Each row is a point. Before rounding, the points of a table are all equally far from one centre. They may lie mostly on one side of it. Write the centre, to within rounding.

Points (6 x 3):
| -0.17 | -0.21 | -0.45 |
| -0.02 |  0.71 |  0.51 |
| -0.67 | -0.19 |  0.14 |
| -0.41 | -0.29 |  0.14 |
| -0.90 |  0.71 | -0.15 |
| -0.68 | -0.13 | -0.35 |
Centre: | -0.28 |  0.38 | -0.06 |

Points (16 x 11):
|  0.36 |  0.54 | -0.02 |  0.21 | -1.00 |  0.04 | -0.08 | -0.20 | -0.25 | -0.53 | -0.78 |
|  0.45 |  0.38 | -0.02 |  0.27 | -0.58 | -0.51 |  0.49 |  0.20 |  0.26 | -0.37 | -0.63 |
|  0.20 |  0.12 |  0.37 |  0.05 | -1.12 | -0.03 | -0.06 | -0.13 | -0.35 | -0.70 | -0.57 |
|  0.34 |  0.21 |  0.00 |  0.07 | -1.31 |  0.06 |  0.20 | -0.03 |  0.68 | -0.21 | -0.48 |
|  0.38 |  0.38 | -0.30 |  0.65 | -0.48 | -0.37 | -0.15 |  0.32 |  0.67 | -0.55 | -0.13 |
|  0.24 |  0.53 |  0.35 |  0.24 | -0.80 |  0.08 |  0.36 | -0.19 |  0.31 | -0.45 | -0.80 |
|  0.10 | -0.07 | -0.42 |  0.42 | -0.34 | -0.23 |  0.09 | -0.11 |  0.63 | -0.73 | -0.54 |
|  0.54 | -0.54 | -0.35 |  0.23 | -0.63 | -0.17 | -0.44 |  0.32 |  0.31 | -0.55 | -0.40 |
|  0.15 | -0.20 |  0.48 |  0.75 | -0.75 | -0.31 | -0.66 | -0.26 |  0.00 | -0.15 | -0.53 |
|  0.13 |  0.07 | -0.28 |  0.22 | -1.05 | -0.27 | -0.02 | -0.37 |  0.10 | -0.67 | -0.76 |
| -0.25 |  0.10 | -0.37 |  0.39 | -1.14 | -0.13 | -0.11 | -0.52 |  0.29 | -0.26 | -0.60 |
|  0.30 | -0.23 |  0.31 |  0.20 | -0.63 | -0.56 | -0.45 |  0.34 |  0.68 | -0.38 | -0.65 |
|  0.45 |  0.19 | -0.25 |  0.66 | -0.52 | -0.41 | -0.01 | -0.04 |  0.52 | -0.14 | -0.84 |
|  0.60 | -0.02 | -0.09 |  0.90 | -0.72 |  0.28 |  0.01 |  0.30 |  0.31 | -0.11 | -0.17 |
|  0.53 | -0.15 | -0.42 |  0.51 | -0.61 | -0.71 | -0.21 |  0.29 |  0.25 | -0.32 | -0.16 |
|  0.69 |  0.11 |  0.21 |  0.10 | -0.18 | -0.11 | -0.29 |  0.03 |  0.07 | -0.84 | -0.64 |
Centre: |  0.09 |  0.11 |  0.04 |  0.12 | -0.53 | -0.05 | -0.20 |  0.00 |  0.16 | -0.13 | -0.21 |
